Each row is a point. Two turns around zero, p and q, are shown by what they do to some points. Write where each new point lands after one turn and then the other. Backwards means that the second turn is done in reverse. Each puzzle has new turns, and all numbers are rounded.
In the rows, zero is written as 128.

Turn p:
[ 85 130] => [131 171]
[146 118] => [118 110]
[153 136] => [135 103]
Turn q:
[149 103] => [129  95]
[106 135] => [115 147]
[150 160] => [165 140]
[118 149] => [133 151]
[117  94] => [ 98 108]
Where do these land?
q, then p backwards: [145  93] => [166 121]
p, then q: [119 129] => [134 134]
p, then q: [102 153] => [164 132]
q, then p: [122 159] => [156 113]
p, then q backwards: [152 106] => [125  96]

Turn p:
[143 126 168 116] => [136 114 167 115]
[121 112 125 120] => [126 121 119 112]
[ 86 148 110 111] => [ 78 131 111 134]
[146 129 128 111] => [132 144 140 114]
[146 132 115 111] => [130 153 131 116]
[126 121 122 200] => [165 103  99 177]
Turn q:
[107 132 134 104] => [150 114 126 108]
[133 121 151 133] => [111 119 141 120]
[111 182  90 146] => [137 132  61 148]
[126  95 127 144] => [125 120 155 151]
[163 109 137 114] => [117 155 157 115]
Where do these land?
q, then p: [160 128 154 133] => [ 90 112 135 128]
q, then p: [116 125  84 115] => [160 156 135 148]
q, then p: [116 104 101 138] => [160 121 134 150]
q, then p: [109 149 117 137] => [140 141 102 127]
p, then q backwards: [139 134 183 117] => [120  79 156 118]

Turn p:
[120  88 116 151 147 111 135 114] => [142 157  96 150 128 110 147 136]
[138 125 118  61 137 114 135 142] => [128 128 148  99 153 168 169 135]
[148 136 138 134 154 111 135 115] => [150 135 111 118 144 133 112 145]
[125 124 115  97 138 126 117 216] => [ 99 113 181 161 149 159 159 170]
[118 134 137 133 152 151 133 115] => [146 143 132 139 133 135 108 108]
[121 121 152 109  75 104  80 137] => [120  61 137 116 124  98 162 123]
[101 145 123 151 141 112 137 120] => [128 153 132 128 143  96 111 130]
[138 146 114 148 128 138 132 116] => [114 136 114 125 124 129 101 124]
[126 120 117 132 130 116 132 110] => [129 141 110 121 131 119 135 126]
[138 135 116 146 122 207 124 114] => [110 130 121 155  96 161  90  79]
[135 134 162 144  84 118 146 109] => [143 111 126  97  85 101 116 131]
Turn q:
[118 110 134 120 139 150 133 156] => [107 122 137 120 141 146 155 118]
[ 98 152 138 115 128 102  87 122] => [133 111 149 139 150  99  90 105]
[133 171  99 118 170 112 130 157] => [130 135 129 116 170 169  85 139]
[139 103 152 113  89  95  91 148] => [ 99  71 120 133 121  88 122 136]
[134 144 164 151 123 160 143  83] => [173 154 157 133 106 109 157 141]
[109 149 139 159 122 136 119 119] => [134 143 162 150 118 121 120 128]
[186 103  87 114 114 147 121 122] => [141  99  87 101  83 161 131 132]
[132 105 128 115 139 116 114 143] => [117 102 112 132 143 132 133 120]
[120 130 112 145 145 120 160 113] => [134 168 111 141 133 138 128 132]
[111 113 127 128 111 143 182 116] => [113 175 116 113 115 117 159 128]
Where do these land?
q, then p: [137 116 133 123 113 204 104 126] => [160 122 133  93  68 143 144 107]
q, then p backwards: [ 92 142 141 120 130 131 101 126] => [ 91 151 140 123 129 142 114 127]
p, then q: [147 138 123 105 143 123 101 133] => [133 128 123 130 140 155 154 108]
q, then p: [140 145 118  97 131 176 136 154] => [150 123 158 114 121 168 145  97]
p, then q: [119  93 139 127 115 109 140 104] => [124 143  97 107 119 122 114 155]
p, then q: [146  64 125 141 110 111 112 126] => [ 90 163  93 128  98 147 124 147]
p, then q: [133 139 141 126 180 106 118 138] => [142 107 132 140 154 172 133 144]
q, then p: [133 147  91 146 138 113 151 112] => [ 89 108 129 132 142 138  98 120]
p, then q: [ 83 146 138 148 114 104 145 136] => [122 114 127 140 161  90 107 153]
q, then p: [152 151 131 148 107 104 172 125] => [ 89 110 165 132 142 128 123 160]

Turn p:
[ 82 125 160 142 120 168  88 119 113 139 129] => [164 134 127 103 135 161  70 127 106 122 124]
[151 151 121  96 141 116 130 137 135 154 117] => [ 89 104 126 117 130 131 146 147 140 112 118]
[136 150 133 147 129 135  91 137 159  99 176] => [145  92 162 151 111 119  92 113 148 122 157]
[158 110 123 141 133 122 147 146 104 137 128] => [139 115 119 116 133 103 161 128 122 147 116]
[138 143 121 143  86 142 121 155 182 124 157] => [113  98 149 151 149 126 100 121 146 162 176]
[102  87 176 124 131 131  97 103 138 127 120] => [143 150 142 115 122 170  98  91 129 134  92]
[143 139  96 124 117 100 144 109 113 142 137] => [ 99 138 121 114 109  98 151 130 119 124 147]
[120 164 154 138 108 153 100 126 145  97 133] => [141 126 143 142 140 124  68 135 153 118 138]
[133 118 127 100 105 125 183 128  76 132 115] => [119 168 129 108 165  97 167 148  99 128 111]
[122 132 107 124 157  94 163 148 131 132 133] => [114 116 111 154 129 122 174 118 114 108 134]
[147 145 115 141 142 126 168 109 125 139 116] => [125 139 100 116 132 113 161 134 151 116 144]
[ 96  78 137 143 144 107  80 140 130 113  83] => [143 133 103 157  95 163 104 110 107 155  72]
[137 123  93 100 153 143 152 109 113 130 119] => [128 148 131 119 114 137 173 163 129 116 132]
Turn q:
[100 107  89 137 123 100 105 144 150 105 157] => [116 123 120 137 169 142 168  99 161 149 135]
[140 141 124  82 128 159 123 102 116 172 106] => [169 112 145 159 107 139  93 136  89 130 119]
[119 137 156 120 144 152 134  94 127 160 100] => [128 135 157 140 102 121  91 130  89 125 142]
[102 152 146 125 121 139 129 133 114 100  97] => [113 137 128  90 135 137 104 113 102 129 110]
[148 125 123 130 104 158 139 101  99 143 109] => [124 122 116 149 120 140  98 168 104 121 115]
[126  95 128 137 144 101 103 141 105 113 165] => [119  95 114 118 147 101 147 130 160 155 147]
[169 132  91 121 161 111 117 138 127 121 146] => [147  91 111 138 119 117 178 124 132 114 123]
[148 132 129 131 144 183 124  91 136 143 117] => [123 119 119 168 107 122  96 124  96  96 138]
[ 99 158 147 134 126 172 176 131 111 161 105] => [133 161 168 122 143 116  83 150  93  94 111]
[157  91 111 138 132 100  97 175 150 122 133] => [123  93 126 126 116 142 161 115 193 125 126]
[121 109 119 133 132  85 146 131 144 103 125] => [116 137 130 105 133 148 168 130 140 136 151]
[115 132 152 116 110 120 146 150 147  96 154] => [144 163 108  95 144 128 127 114 152 128 139]
[103 143 159 122 103 130 169 122 137 129 122] => [135 181 139 107 133 136 106 139 117 128 134]
[143 137 117 166 120  82  85 138 130 124 157] => [103 124 111 139 119 103 172 118 164 162 103]
Where do these land?
q, then p: [ 94 125 151 149 100 138 174 149 115 110 131] => [117  97 140 157 126 148 116 153 130  77 115]
q, then p backwards: [129 107 170 169 108 108 113 141 146 109 135] => [162 142 123 131 105 112 128  82 158 140 106]
q, then p: [131 124 137 164 143 167 116 133 112 171 121] => [138 127 113 156 116 126  89  90 118 140  97]
q, then p backwards: [140 108 105 135 124 133 176 137 159 117  95] => [ 99 143 120  87 165 147 140 103 142 141 130]
p, then q: [153 168 118  98 169  97 118 116 145 158 125] => [117 151 118 106 174 179 119 110 139 127 157]
p, then q: [165 119 108 143  95 172 141 121 139 143 154] => [185 139 146 143 119  99 130 129 159 132 149]
q, then p: [113 105 142 111 117 147 136 114 132 136 159] => [135  88 136 122 101 121 124 118 136 121 144]
q, then p: [126 172  98 121 162 142  93 103 134 134 107] => [151 181 101  96 116 101 129 121 117 137 109]
p, then q: [115 117 118 145  94  97 107  83  96 112 146] => [140 146 111 129 116 121 132 134 110 192  90]
p, then q backwards: [ 93 123 155  96 144 112 140 153 111 129 122] => [115 160  82 135 128 156 140 130 126 123 110]
p, then q: [106 116 112 109 147 128 152 145 109 106 155] => [114 134 110  95 126 100 128 165 123 112 126]
p, then q: [129 143 101 124 119 102 102 138 144 133 102] => [104 130 147 141 163 144 121 122 146 144 112]
q, then p backwards: [169 136 149 101 141 119  96 129 123 104 112] => [140 116 117 165 154 113  92 121 118 157 131]

Turn p:
[168 125 127 143  76 114 131 111 108 131 163 140 135  99] => [123 140 166 178 116 131 107 113 132 124  80 129 124 149]
[153  85 103  60  95 125 105 120 106  91 139 170 127 160] => [ 93 101 164  94  59 114 130 157 123 101  76 115 113 119]
[106 149 100 110 137 129 110 130 129 170 136  97 108 136] => [149 144 104 110 120 120 127 119 167 100 143 152 155 124]
[122 151 166 157 132 113  88 142 149 131 134 110 147  91] => [125 169 113 167 129 137 120 115  91 140 160 129 160 135]
[ 89  98 158 109 127 157 147 147 115 109 120 126 121 150] => [146  96  86 109 122 114 125 160 113 137 121  95 113 126]
[119 148 129 140 156 116 149 146  83 120  93 122 131 143] => [131 102 115 128 148 106 177 128 129 134 151 136 114 158]
[131  75 124 153 152 134 149 143 110 108 158 114 132 121] => [137 150 128 117 164  86 120 136 103 128 101 110  95 130]
[139 103  95 137 106 141 127 128 130 131  87 183 118 132] => [117  99 182 131 112 120 117 153 156 136 151 115 102 111]
[142 170 136 136 124 133 138 126 123 123 119 131 200 150] => [129 129 148 137 145 182 177 139 115 120 131 110 143 162]
[133 119 164 191 160 128 108 107 113 109 152 122 116 134] => [137 145 138 112 153 102 106  98  87 172 132 123 137 166]
[123 135 128 127 121 137 161 175 124 111 148 154 124 128] => [127  99 127 150 153 107 145 141 125 124 106 101 141 104]
[100 132 115  98 153 112 118  93 141 154 133 126 113 103] => [118 140 107 111 126 135 104 143 144 124 134 186 140 118]
[133 131 110 121  92 130 138 112 186 131 140 100  96 132] => [127 127 118 124 124 159  85  85 151 103 121 120 125  91]
[ 92 140 117 126 158  96 122 122 153 146 104 110 142 107] => [106 150  98 126 149 142 127 139 134 115 174 162 131 126]
[140 133 160 100 137 122 121 128 144 151 117 122 131 152] => [118 141 103 111 104 151 148 125 141 152 128 121 138 123]
[158 154 114 139 125 160 136 119 134 132 106 121 108 110] => [163 117 152 141 128 143 135 100 137 136 140 146 116 106]
Turn q:
[ 94 107 102 121 139  94 142 107 103 141 118 134 122 125] => [118  94 142 156 145  97 125 125 142 143  98 138 111 132]
[121 119 124 135 170 160 127 140 161 112 109 144 156 126] => [134 132 123 158 148 131 159 146 103 120 150  93 156 120]
[117 122 125 141  93 151 101 159 143 165 131 145 155  96] => [163 135  94 152  96 148 130 106 119 165 144 110 125 150]
[150 120 129 143 113  99 156 147 159 156 149 153 122 147] => [134 124 118 117 154 139 122  93 168 153 161 143 144 118]
[152 146 154 150 109 138 152 133 124  97 125 154 112 107] => [110 166 120  85 134 106 119 121 109 146 146 119 137 133]
[113 133 123 134 102 128 102  79 161 145 124 140 160  92] => [146 128 111 166  97 121 120  95  85 146 113 150 152 111]
[ 88 165 113  93 101 157 144  87 119 122 149 104 137 146] => [131  94 101 117 105 123  78 139 113  98  86 115 127  93]
[109  95 130 157 127 157 151 107 109 105  97  90  93 163] => [103 102 111 103 145 109 136 173 131 101 100 143 158 175]
[156 132 133  99 116 113 159 141 121 107  86 117  93 138] => [114 151 149  81 151 134 138 149 151 146  90 127 136 121]
[ 90 157 105 149 112 147  88 104 147  90 127 123 131 128] => [144 120 121 135 130 134 106 107  64  92 104 118 139 146]
[138 135 109 138 138  94 129 146 132 158 142  98 141 109] => [114 139 130 158 117 144 136  92 166 120 123 128 114 129]
[162 130 166 105 137 131  94 155 123 123 160 139  92 105] => [134 178 149 116 123 155 111 152 124 137 167 147  90 129]
[101  99 176 137 135 116 153 143 115  99 137 134 130 144] => [151 137 133 116 147  74 120 154 152 114 150 125 135 145]
[151 141 117 106 156 135 114 144 114 154 102 114 164 160] => [130 101 155 129 100 159 171 138 146 118 128 102 128 107]
[156 155 133 117 159 119  86 142 114 161 143 139  99 118] => [108 136 173 138 110 172 116 128 126 140 158 136  95 129]
[149  91 110 123 141 109 150 115 102 115 146 119 142 145] => [117 110 118 121 145 103 162 132 152 110 128 152 102 110]
Where do these land?
p, then q: [119 145 114 103 140  83 120 121 148 122 121 160 157 136] => [160 118 109 146 139  99 104 146 124 125 133  82 128 131]
p, then q: [127 102  97 131 107 174 141 115 115 145 133 103 114 167] => [136 167 140 106 141 170 146 148 126 119 109 164 141 104]
q, then p: [166 122 105 168  94 127 164 104 114 136 138 152 107 158] => [105 127 122  86 122 131 105 189 152 113 106 158 127 117]
q, then p: [126 110 149 101 133 151 128 148 135 110 100 161 169 112] => [137 155 117 169 148 123 167 100 151 121 105 135 116 131]
q, then p: [114 140 117 124 161 126 112 142 112 100 135 117 148  96] => [136 104 109 139 142 111 126  81 112 128 137 133 122 148]
p, then q: [105  93 165 109 130 128 111 121 113 126 158 105 152 121] => [130 104 149  98 120 158 142 111 129 128  97  95 104 141]
p, then q: [105 112 109 121 139 119 114 133 149 115 120 164 111 106] => [157 148 135 157 129 113 114 120 126 138 140 124  94 147]
q, then p: [ 97 113 130 143 119 175 146 125  95 181 151 118 129 139] => [118 149 140 115 117 100  91 132 153  80 134  79 122 115]
p, then q: [176 135 120 176 123 148 156  88 160 153 130 108 103 154] => [102 133 140 148  99 159 114 165  98 126 139 173 173  93]
q, then p: [126 144 116 128 131  98 169 138 147 112 118 128 104 128] => [122 144 107 106 136 151 136 137 112 137 161 159 137 124]
q, then p: [127  88 123 100 123 130 123 137  89 176 139 113 140 111] => [123 120 139 148 133 114  95 107 175 134 140  96 121  91]
p, then q backwards: [112 140 156 141 143 103  86 170 129 106 103 109 146 119] => [141 123 140 175 152 169 121 122 138 116 135 152 156  96]
p, then q backwards: [134 161 168 132 179 131  99 149 115  98 105 116  98 142] => [158 113 127 170 100 143 124 105 130 127 113 186 167 124]
p, then q backwards: [167 166 119 130  92 117 134 122 171 125 160 135 111 132] => [131 179 100 128 135  90 133 115 167 153 116 109 135 133]
p, then q: [119 150 132 111 107 110 118 107 129 115 108 132 130 100] => [143 108 103 116 134 113 124 125 102 137 147 127 121 154]

Turn p:
[105 131 127 144 113 181 118 113 148 140  93 136 117 105] => [128 120 136 138 128 117 163 110 156 109 117  79  99 143]
[120 123 164 125 161  74 115 124 112 122 155 135 122 138] => [161 137 144 139 117 132 109 113 121 145 133 186 155 125]
[105 112 140 128 157 114 125 127 137 109 169 137 129 141] => [139 150 142 124 132 133  94 116 158 130 132 161 142 128]
[124 143 111 116 164 105 153 146 121 126 161 123  98 129] => [136 170 137 133 132 120  99 142 116 150 168 136 141 124]
[150 130 149 146 143 153 190 122 140 149 132 111 161 134] => [129  90 158 111 156 163 122 148 138 136 149  91 156 114]
[158 139 141 129  81 186  99 138 151 156 111 111 126 128] => [121 100 102 119 105 146 182 156 149  93 132 101  97 127]
[138 145  98 139 114 166  93 139 131 148  95 136 174  99] => [103 133 121  98 110 145 169 114 108  93  95  84 122 139]
[112 142 119  90 104 172  99 141 138 145  91 108 150 114] => [114 132  98 125 135 160 167 106 117  94 128 100  83 132]
[137 136 136 148 164  95 122 132  99 104 138 141  94 147] => [135 132 149 130 101  88 107 121 116 145 154 165 151 132]
[120 102 135 146 129  96 130 144 106  88 145 100 112 116] => [142 134 143  99 146  97 114 136 122 155 124 173 110 126]
[121 124 126 125 152  69 136 135 146  97 112 130 116 158] => [118 135 127 142 124 107 101 100 122 163 133 160 139  81]
[121 102 102 141 130  89 120 139 135 126 156 142 115 152] => [138 152 103 119 115 104  93 133 141 144 112 147 148 114]
[133 130 135 122 126  78 135 126 141 122 143 146 113  97] => [134 155 142 155 125 128 132 143 122 166 106 152 138 121]
[149 106 111 110 158 103 125  90 125 109 140 121 116 130] => [118 142 127 147 160 100 123 132 123 118 131 162 165 120]
[107 135 115 131  82 156 108 113 111 179  93 112 136 123] => [158 104  95 133 126 130 152 124 107  94 105  80  98 140]
[152 105 149 110 126 163 186 138 108 132 126 160 142 136] => [101  87 122 126 148 157 118 138 142 161 151 109 149 171]
[123 170 118 125  73 175 122 108 128 124 117 128 155 129] => [101 102 131 140 117 148 128 144 119  81 106  92  84 139]
Turn q:
[127 136 127 103  96 166 163 134 118 161 133 103 110 160] => [108 115 117 116 108 118 143 101  98 139  94 100 176 134]
[115 113 112 159 154 151 120 148 115 143  90 114 105 136] => [136 134  97 149 135 136 128 132 118  75 103 120 136 104]
[147 146 126 131 137 133 114 147  96 103 122 101 112 133] => [138 121 106 131 134 122 139 167 100 127 124 101 114 126]
[147 118 107  97 163 113 126 154 147 111 125 154  96 128] => [101  96 129 147 132 131 130 140 165 132 130 106 100  89]
[158 143  88 105 103 109  98  91  95 152 149 123 149 133] => [111 135 175  94 139  94 162 150 112 138  94 147 110 148]
[102 121 144 105 149 157  97 148  95 112 145 119 127 113] => [140 123 143 124 115 147 110 176 101 126 139 121 150  94]
[128 107  91 146 117 129 124 138 154 117 118 142 156 163] => [130 126 131 113 151 109 157  89 136  98 153 131 120 108]
[122 145 163 124 156 137 148 136 142 128 124 134 139 113] => [142 134 121 149 111 166 128 130 147 145 141 123 141 133]
[126 139 122  96 139 145 115  99 149 101 138 166  86 159] => [ 96 118 104 106 151 119 128 140 161 170 126 135 142  82]
[157 130 131 113  90 149 135 110 142 148 137 120 142  96] => [150 134 157 122 112 119 126  97 115 166  98 130 122 137]
[130 158 137 121 156 119 124  97 135 109 155 143 159 162] => [122 148 127 107 131 126 168 153 159 154 163 143 140 135]
[142 139 130 143  88 127 163 131 166 148 133 146 114  96] => [116 135 128 153 122 131 110  67 123 161 116 133 109 143]
[ 91 167 154 109 152  99 107 116 125  85  91 127 154 141] => [142 128 113  87 163 181 130 169 153 127 161 124 129 149]
[ 98  96 138 167 116 122 172 138 124 143 148 161 118  96] => [112 136 140 184 127 122  82  94 121 117 149 150 148 141]
[115 125 152 168  92  96 102 154 137 164  98  98 123 123] => [137 121 100 113 106 149 106 104  95  84 116 153  95 163]
[112  99  91 138 156 121 112 103 130 112 158  93 131 106] => [132 175 153 118 119  93 104 153 143 102 135 112 116 111]
[157  91 165 151 112 103 156 133 107 138 110 131 155 119] => [167  94 136 161 120 112 124 113 130 113 135 147 129 178]
Where do these land?
q, then p: [126 158 158 155 136 117 139  94 138  97 145 122 153 165] => [115 156 110 136 113 159  82 159 123 120 142 110 156 109]
q, then p backwards: [161 119 124 118 159 137 151 111 142 127 153 167 121 121] => [133 119 148 133 132 113 142 116 173 111 117 151  89 125]
q, then p: [146 103 135 117 127 143 132 152 124  96 119 114 104 139] => [137 142 111  99 156 108 146 144 116 134 112 144 135 118]
q, then p: [101 139 135 174 103 127 121 155 122 125 114 147 107 151] => [114 154 135 120 135  94  92 115 119 105 121 126 144 167]
p, then q: [122 103  96 119 112 143 144 155 116 108 153 118 108  93] => [ 75 118 108 122 113 159 152 147 136 118 122 109 123 120]
q, then p: [114 137 109 108 161 151 120 159  88  93 147 152 130 150] => [149 156 158  72 152 156 122 133 126 156 136 128 122 149]
q, then p: [149 153 159 137 160 114 102 113 112 147 132 135 150  92] => [113 106 120 122  73 133 136 143 148 153 151  99 124 140]
q, then p backwards: [147  95 122 118 102  98 159 105  94 155  91 142 106 103] => [104 103 137 142 103 131 139  65 100  99 129 161 143 123]
p, then q: [ 91 156 147 154 165 141  94 107 139 143 160 130 118 141] => [163 126 105 109 129 110 132 123 127 190 151 140  97 138]
q, then p backwards: [ 91  92 134 148 120 114 100 149 162  92 117  87 157 110] => [ 80 155 123 141 149 155 117 150 110 146 156  84 130 167]
q, then p: [159 110 115 122 126 150  99 111 137 160 130 103 158 135] => [102  96 130 165 135 139 146 143 106 166 123 134 122 125]
q, then p: [155 109 102 109 104 147 129 104 157 112 100 117 120 103] => [137 125 126 158 145 114 184 122 112 124 136 138 149  99]
p, then q: [111 156 159 118  99 151 165 107 139 153 120 151 130 136] => [161 143  90 131  98  96 117 109 107 103 122 129 134 107]
q, then p backwards: [134 159  92 110 154  94 151 162 127 161 112 102 137 164] => [151 145 119 122 109 197 104 124 144 138 100 147 150  99]
q, then p: [113 131 133 112  91  93 113 136 123 149 127 134 121 116] => [137 115 102 144 123 119 123  96 147 119 137 146 117 157]
